Every row gives one point. Each copy is the shape, with its points in the same order, stretched, turned, moved and blurred by noise. Some copies are also mirrored. Which?

Shape (7 x 2)
[[ 24  42]
 [ 26  -9]
 [-33   7]
 [ 11 -39]
 [-27 -34]
 [ -9  39]
 [-28  58]]
Copy 1 (7 x 2)
[[ 28  46]
 [ 44  -5]
 [-22   5]
 [ 37 -29]
 [  3 -38]
 [ -8  35]
 [-28  49]]
Copy 1 is: only turned
Copy 2 (7 x 2)
[[  5  58]
 [ 20  14]
 [-43   6]
 [ 16 -24]
 [-13 -34]
 [-22  42]
 [-46  50]]
Copy 2 is: only turned
Copy 3 (7 x 2)
[[  4  45]
 [ 17  -8]
 [-49  -1]
 [  5 -41]
 [-33 -42]
 [-27  33]
 [-52  49]]
Copy 3 is: only turned
Copy 4 (7 x 2)
[[-15 -32]
 [ 25  -5]
 [-36  32]
 [ 35  28]
 [  2  60]
 [-35 -10]
 [-60  -5]]
Copy 4 is: mirrored

Shape (7 x 3)
[[-10  10 -22]
 [-16  13  19]
 [  0  12 -26]
 [ 48  -5  42]
 [ -2  12  19]
 [-12 -10 -24]
 [-10  14  -9]]
Copy 1 (7 x 3)
[[-23   3  -7]
 [-15   8  33]
 [-15   0 -13]
 [ 45 -23  35]
 [ -3   4  27]
 [-30 -17  -5]
 [-19   7   5]]
Copy 1 is: only turned
Copy 2 (7 x 3)
[[ -5   1 -26]
 [-20  15  11]
 [  5  -1 -22]
 [ 28  -4  58]
 [ -9   8  14]
 [-12 -22 -22]
 [-10   6 -12]]
Copy 2 is: only turned
Copy 3 (7 x 3)
[[ -4  12 -33]
 [-14  16  10]
 [  7  11 -38]
 [ 43  -8  42]
 [ -1  14   9]
 [-11  -8 -35]
 [ -5  14 -20]]
Copy 3 is: only turned
Copy 4 (7 x 3)
[[-15   4 -19]
 [-32   4  20]
 [ -5   6 -20]
 [ 26 -11  60]
 [-19   4  24]
 [-16 -17 -25]
 [-19   6  -6]]
Copy 4 is: only turned

Shape (8 x 4)
[[ 17  -9  17 -28]
 [  9  12  12 -10]
 [ 28 -15  -9  12]
 [  7  -4 -28 -10]
 [ -9  -8 -23  -9]
 [-28  -2  36  17]
 [-20  21 -21 -28]
 [-19  24  55  -5]]
Copy 1 (8 x 4)
[[ 28   2  -4 -23]
 [  1   7   9 -15]
 [ 19 -31  -2  11]
 [ -6 -25 -18 -13]
 [ -9 -18 -29  -9]
 [ -4  39  -9  30]
 [-31   1 -18 -31]
 [ -1  60  18   0]]
Copy 1 is: mirrored
Copy 2 (8 x 4)
[[ 30 -20  -2 -35]
 [ 17   2  -3 -17]
 [ 31 -24 -16  16]
 [ 18 -14 -44 -10]
 [  0 -19 -39 -16]
 [-31 -14  22  -8]
 [ -7   9 -42 -38]
 [-17  11  39 -31]]
Copy 2 is: only turned
Copy 3 (8 x 4)
[[  8  -5  11 -33]
 [  3  11   4  -5]
 [ 30 -23 -14  -2]
 [  6  -2 -35 -15]
 [-10  -5 -33  -8]
 [-27  -9  23  26]
 [-22  29 -31 -14]
 [-23  19  41  14]]
Copy 3 is: only turned

Shape (7 x 4)
[[-40  19   4  -4]
 [ 27  -4   9 -29]
 [-23 -25  -6  -6]
 [  6   1  35  -5]
 [ 20  10  -9  37]
 [  4 -54 -25 -26]
 [ 17  31  -7   6]]
Copy 1 (7 x 4)
[[-26  22  13   8]
 [ 39   4   6 -16]
 [ -8 -26  11  19]
 [  6   0   6 -26]
 [  3   7 -45  -2]
 [ 29 -54  18  28]
 [  9  32 -16   5]]
Copy 1 is: mirrored
Copy 2 (7 x 4)
[[-35   9  -1 -17]
 [ 38  -2  16  -3]
 [-19 -17  24  10]
 [ 20 -24  -2 -24]
 [  9 -12 -39  29]
 [ 15 -19  60  31]
 [ 20  17 -26   7]]
Copy 2 is: mirrored
Copy 3 (7 x 4)
[[-53  18   1  12]
 [  8  -3  19 -30]
 [-40 -26   4  -8]
 [-11   3  39   1]
 [  7 -11  -6  35]
 [-17 -54  -2 -41]
 [  6  18  -7  14]]
Copy 3 is: only turned

Shape (12 x 6)
[[  1  31  -9  45 -10 -12]
 [ 16 -14  15 -17  17 -12]
 [ 26  30   8 -11 -15 -38]
 [-25  -2  11  14 -11 -33]
 [ 35  39 -13  40   2 -18]
 [ 35  20 -39 -14  -1  37]
 [-13 -28   2  -6  17 -22]
 [  7 -26  16   7   2  23]
 [ -5  -1 -48   9   3   8]
 [ 14   6   0   9  44  49]
 [ -7 -10   3   1   8  -5]
 [  0  48 -12 -25  30 -20]]
Copy 1 (12 x 6)
[[  4  26 -18  38  14 -29]
 [  9 -25   4 -22   4 -16]
 [ 15  31 -13 -23  -9 -39]
 [-30   7  -5  18 -17 -32]
 [ 30  32 -22  19  31 -46]
 [ 60  -2 -42 -10  17  25]
 [-17 -30  -3   1  -8 -26]
 [ 17 -33  20   9   1  10]
 [ 15 -11 -50  18   4  -9]
 [ 26 -21  -2   1  58  30]
 [ -2 -14  -2   4   0 -10]
 [-13  21 -42 -33  32 -14]]
Copy 1 is: only turned
Copy 2 (12 x 6)
[[  8  19  -3  34   5 -38]
 [ 10 -38   8 -27  10 -20]
 [ 31  10 -27 -23  -3 -36]
 [-25   7   8  -6 -15 -38]
 [ 32   4 -20  36  17 -40]
 [ 29 -24 -34  19  20  40]
 [-21 -37  11 -15   4 -17]
 [  4 -36  35  -1 -14   3]
 [-22 -18 -27  29  15  15]
 [ 14 -29  33  17  43  22]
 [ -9 -22  13  -9   2 -12]
 [  9  15 -21 -23  52  -7]]
Copy 2 is: only turned
Copy 3 (12 x 6)
[[-14  20 -32  24 -28 -14]
 [ 23 -13  28   0  -6 -27]
 [ 18  16  -1 -18 -49 -38]
 [-32 -13   1  10 -25 -39]
 [ 20  36 -33  21 -30 -21]
 [ 50  -7 -23 -19 -16  29]
 [  0 -30  16  10   3 -37]
 [  7 -20  27  24 -10  12]
 [ 11 -28 -38   4  -2  -2]
 [ 24  10  13   7  29  29]
 [ -2 -17   8   6  -6 -17]
 [ 14  19 -13 -49   5 -31]]
Copy 3 is: only turned
Copy 4 (12 x 6)
[[ -4  30 -31  35 -32  -7]
 [ -5   2  -4 -14  24 -17]
 [  2  34 -10  -9  -7 -45]
 [-31  -1  -9  22 -24 -35]
 [ 24  50 -42  29 -16  -7]
 [  3  32 -38 -40  -9  43]
 [-21 -22 -18  -7  17 -20]
 [  1  -9   9   6  12  15]
 [-23   2 -50  -9 -18  20]
 [-12  23 -25   8  37  51]
 [-21   0 -14   6   5  -4]
 [-37  58 -33 -18  10 -15]]
Copy 4 is: only turned

Shape (11 x 8)
[[  4 -18 -21  18 -12  13 -30  -4]
 [-13 -12 -10 -30 -19 -31 -14 -15]
 [-30   1  20 -23 -21  24 -11  -2]
 [-40   0   9  24  -7 -21  23  40]
 [  7  12 -18 -16  11  -9   7   0]
 [ -3  37  18 -42  -7  -5   7 -39]
 [ -6  15 -22  -5  14  45 -23 -14]
 [ -5 -37  -2  -1  23  29  51   4]
 [  7   2  11 -10   3  13 -15  -2]
 [ -2 -21  -7   4 -13 -10  39  -6]
 [-18  -2  11  14  10  -2 -37 -36]]
Copy 1 (11 x 8)
[[-12 -13  -8  22 -16  11 -27  -5]
 [-27  -3  15   8 -41 -19  19  13]
 [-17  15  37 -17 -23  21  -3  -8]
 [-29   7 -16 -60 -10 -19 -33  14]
 [ -5   7  -9   2  -4  -5  23  16]
 [  2  39  32   4 -20  -8  53 -14]
 [-14  14   4  21   8  46   3 -10]
 [ -2 -45 -12 -48  10  18  16 -17]
 [  1   3  18   6   1   5  -1  -2]
 [  2 -23 -20 -33 -28 -15  12  -9]
 [-34  13  18  23  -1  -5  -7 -37]]
Copy 1 is: mirrored
Copy 2 (11 x 8)
[[  5 -20 -22   7 -14   6 -27  -4]
 [-13  -7 -22 -40 -12 -31  -7 -19]
 [-33   1  16 -32 -30  23   3   0]
 [-24  12  10  27   3 -22  24  25]
 [ 11   9 -25 -26  23  -1  17  -5]
 [ -5  32   7 -56   5   8  26 -53]
 [  4   4 -25 -17   4  59 -13  -8]
 [-10 -42 -13  -3  17  23  59  10]
 [  6  -8   2 -18   8  22  -8 -12]
 [  3 -25 -17  -2  -9 -12  44  -3]
 [-32 -11  -4   3   5  10 -25 -44]]
Copy 2 is: only turned

Shape (12 x 8)
[[  8  13  -9 -11 -59 -17  15   3]
 [  7   5  -9 -17   9  33   7   8]
 [ -2  14   7 -14   5  -8  38   6]
 [  7  14  -9  14  13 -14  -6  -4]
 [ -2  11  -4   4  10 -14 -17  12]
 [ -6   2   1   1  17  -7 -20 -20]
 [ -4 -14  20  12   8  20  53  11]
 [  2 -17  -1  -1  -2 -11 -15   7]
 [ 19  16  23  -4  14   8 -18  10]
 [ 17 -12  -2  -7  10   5 -11  -1]
 [-12 -13  11   7 -37 -12  -8  10]
 [ -5 -13   0  13  13  -3 -17   2]]
Copy 1 (12 x 8)
[[ 16  -7  11  60 -19   7 -10   3]
 [  4  18  -3 -15   4  21   8  -3]
 [  1  -6  12  17  23  -1  23 -11]
 [  0  11 -17   6   6 -30  -4  -7]
 [ -5   7 -12   1  13 -20 -14  14]
 [-16   9 -10  -5  10 -16 -24 -17]
 [-10 -17  23  -7 -12  -2  47 -14]
 [ -1 -11 -13  -3  -4 -13 -20   5]
 [  9  22  18 -23  12 -15 -12   3]
 [ 10   0 -11 -18   0  -5 -14 -10]
 [-11 -14  12  24 -23  -7 -18  15]
 [-15  -2 -15 -13  -6 -19 -12   2]]
Copy 1 is: mirrored
Copy 2 (12 x 8)
[[-32 -28   0  10 -16 -49  15  17]
 [-13 -17 -15  17  24  24  12   8]
 [-15  -6   8 -13  16 -10  34   4]
 [ 10   9   6  21  12 -14   1 -12]
 [  0  12   3   7  11  -6 -14   4]
 [  5  -3   4   3  10   6 -15 -26]
 [ -4   3  15  -1 -10  30  50  19]
 [ 11  -8   5   1  -5   1 -16   9]
 [-11  -9  24  19  30  18 -10   7]
 [ 12 -19  -1  10  14  15  -7   4]
 [-16  -5  12   2 -33 -19 -10  20]
 [ 11   7   4  11  -3  11 -16  -2]]
Copy 2 is: mirrored

Shape (14 x 9)
[[ 17  -4  -7  22  25   9  -9  30 -24]
 [  2  14  -4  35  28  -7   1 -18 -18]
 [  2  29  12 -19 -45   3   9  -2  -5]
 [-26  15 -15  37  20  -7   5  19 -10]
 [-16  13 -11  28  14  -1 -20  -1 -29]
 [  6  14  19 -28 -31 -24   5 -16  16]
 [ 18  39  -2 -30 -25   4  26 -16  14]
 [-30   4  25 -20  19  -5  22 -15  10]
 [-24 -12  22 -10   0 -12  22 -26   1]
 [ -2  18 -11  22  23 -10 -27  13   5]
 [-18 -15 -20  34  22   2   2   5   4]
 [ -4  -8  -9  48  16   1  -7   0  -2]
 [-13  -6 -35  18  26  12 -21  -1 -15]
 [  6  15  -7 -29 -21 -34  24  -6  -7]]
Copy 1 (14 x 9)
[[ -4   2   7  34 -11  -2 -38   6 -42]
 [ -6  26  -1  14  45  -3 -37  24 -12]
 [-10  19  18 -24  -5 -22  44   6  -1]
 [-38   6   5  25  29 -22 -28  26 -15]
 [-24  32  -2  17  10  -5 -38  24  -8]
 [ 18  15  11 -15  10 -37  35  -4  33]
 [  9  19  35 -10  18 -16  59  13   6]
 [ -7  -6  33 -14  36 -14   0   6  36]
 [ -8   5  12 -16  41 -20  -3 -18  36]
 [ -5  13  -7  32   6  -7 -24  38  -2]
 [-29   0 -15  32  31  -4 -26   0   2]
 [-20   5 -28  23  30  -1 -34  10 -11]
 [-22  28  -2  46   7  17 -31  11   3]
 [ 12  25  29   9  19 -54  27 -14  15]]
Copy 1 is: mirrored
Copy 2 (14 x 9)
[[  9  -5  13  34   6   4 -15  39 -27]
 [-17  37  13  15  15 -31  -8  34 -25]
 [ 24   8   3  -7   9  -9  16 -50  -8]
 [-33   5  -1  37  33 -14  -8  18 -34]
 [-18  29  17  29  21  -5 -27  10 -21]
 [  5  -1 -10 -41  -4 -18  16 -35  15]
 [ 31   7 -17 -18  26 -19  33 -30  14]
 [-32   4   5 -36  27   9  36  -1  -5]
 [-32  22   0 -35   5   9  22  -8 -16]
 [-21  -4   5  28  16 -24 -17  22   6]
 [-42  16 -14  34  10   3  -5  31 -17]
 [-32  24  -2  40  -6 -18  -8  32 -22]
 [-21  29  -3  38  26  14 -30  33   1]
 [ 17  -2 -27 -37  29 -12  -1 -26 -12]]
Copy 2 is: mirrored
Copy 3 (14 x 9)
[[-24  17  19  16  16  17  -8  19  15]
 [-25   9  15  13  18  29  10 -24  -8]
 [ 18  10 -40 -18 -39   4  -9  -8   9]
 [-55   9  15   7  -4  14  16 -14   9]
 [-42   3  13  11  -5  34 -12 -22   1]
 [ 28 -10 -24 -37 -18 -19   0  -8  -9]
 [ 29  16 -48 -24 -18 -15  -2 -22  21]
 [ 14  -9  -9 -60  -6   9  27  -9  12]
 [ 20 -30  -7 -44 -10  22  28 -11   2]
 [-40  23  28   5   4  -6 -16 -12   5]
 [-29 -12  27  15   0  11  17 -19  22]
 [-20   5  34  26   1  16  12 -21   8]
 [-37 -10  14  14   9  27 -18 -27  32]
 [  5 -25 -41 -16  -7 -13   6   1 -10]]
Copy 3 is: only turned
